Each row of a before or after table is a point. One or more steps were done to the points. Then noise was added and the rows were shuffled. The steps act on how far a point lies along the listed directions, d1 being the first. What was done? A step turns or swaps two directions, mirrors them in a line or flattens them onto one, adds a multiple of one to another, or multiplies one. Angles are multiples of 10 degrees, from the lower direction toward the higher: turns from -170 to 170, lines from 10 to 170 but not 90. Use the fewest steps. Two steps may share a direction if one is a turn and the other turns, adds or multiplies; they go together, in the order done. Otherwise the lowest direction goes first.

Directions:
(1): [36 41]
(2): [41 -36]
Before, 13 rows:
[-121 -8]
[-51 -5]
[-4 -13]
[-53 -46]
[-3 46]
[3 26]
[-63 13]
[-17 37]
[17 -35]
[1 -8]
[-25 8]
[3 -41]
[10 -7]
After, 13 rows:
[28 39]
[-100 72]
[22 17]
[-11 -34]
[0 -15]
[-43 56]
[-27 -32]
[-16 -6]
[-71 -3]
[-4 -9]
[-42 27]
[11 40]
[-15 23]
Steps: turn d1 and d2 by 40 degrees

Directions:
(1): [-64 -10 -22 -35]
(2): [42 -19 -35 -51]
Before (8 x 4):
[84 27 45 29]
[-30 -31 -39 -59]
[16 0 -8 26]
[-19 -10 -57 -72]
[66 -17 -41 -49]
[68 21 25 38]
[-49 14 13 29]
[-11 11 -4 -21]
After (8 x 4):
[-86 11 8 17]
[2 20 13 7]
[-42 -9 -29 -89]
[-34 -11 -41 -66]
[-27 40 39 72]
[-8 -8 -29 -9]
[58 0 -6 0]
[-12 15 46 69]
Steps: turn d1 and d2 by -150 degrees

Directions:
(1): [19 50 -33 -43 -56 0]
(2): [35 -6 -45 4 30 69]
(3): [-11 -41 -10 -79 25 -11]
(4): [-22 10 62 -24 -17 61]
(5): [-4 -66 -15 15 -63 13]
Before (13 x 6):
[36 67 -49 -74 -53 -29]
[13 -21 -6 -91 11 -19]
[-24 -23 27 5 24 2]
[-16 6 44 37 27 4]
[11 -63 -43 14 58 61]
[-16 -17 16 22 -13 3]
[-42 -21 87 8 10 69]
[-9 53 9 -91 32 -12]
[9 66 -40 -61 -45 63]
[-17 -59 -4 -25 43 -37]
[15 12 9 5 -43 -9]
[-28 -8 61 11 31 45]
[-13 -51 65 7 -4 8]
After:
[-15 18 30 8 79 -3]
[9 42 30 36 -53 -49]
[-62 -56 54 -23 8 -50]
[-14 80 -21 -82 -36 -30]
[-21 40 58 -2 96 20]
[8 5 58 27 39 32]
[29 13 -6 -17 -14 33]
[40 62 -53 -30 -90 -26]
[-20 -22 32 72 -16 -24]
[4 -15 -3 15 64 10]
[-8 -6 9 5 15 31]
[14 75 -27 29 -8 -71]
[-11 -2 20 31 32 2]
Steps: turn d2 and d3 by 130 degrees; turn d4 and d5 by -70 degrees

Directions:
(1): [-21 -42 -78 48 1 15 11 -30]
(2): [-23 -7 -2 -73 -13 47 8 -60]
(3): [-5 -19 -5 -9 10 75 15 74]
(4): [32 -49 48 36 -38 33 -43 -23]
(5): [95 6 -17 -7 24 13 37 -18]
(6): [-1 39 -9 12 65 32 -68 -17]
Before (11 x 8):
[58 21 52 4 29 0 -34 9]
[-61 -31 -30 -20 -3 76 31 41]
[31 40 0 14 55 -28 -5 25]
[16 5 24 -36 -34 -5 54 65]
[9 -11 31 13 3 21 4 75]
[1 -32 -23 58 -56 -19 16 0]
[-48 -30 35 24 -24 -34 -26 20]
[-45 -10 -12 38 3 -34 -6 24]
[9 -34 54 4 -52 10 10 -11]
[26 20 37 -27 21 44 45 78]
[6 37 -7 11 40 -8 -14 2]
After (11 x 8):
[-16 -51 53 36 -41 -20 -28 11]
[-60 -20 -47 -30 5 66 54 47]
[63 6 75 24 26 21 -74 -4]
[4 5 12 -53 -48 -29 95 81]
[38 -87 97 29 -104 30 -8 -29]
[17 -22 40 17 -8 26 0 73]
[18 -64 -3 70 -89 -16 15 -8]
[-7 61 -27 1 70 -15 -19 6]
[7 73 -24 -2 82 -37 -1 36]
[9 30 26 -37 25 31 60 88]
[-39 -1 -23 31 10 -42 12 27]
Steps: multiply d4 by 2.5; multiply d5 by 0.7; multiply d6 by 1.6
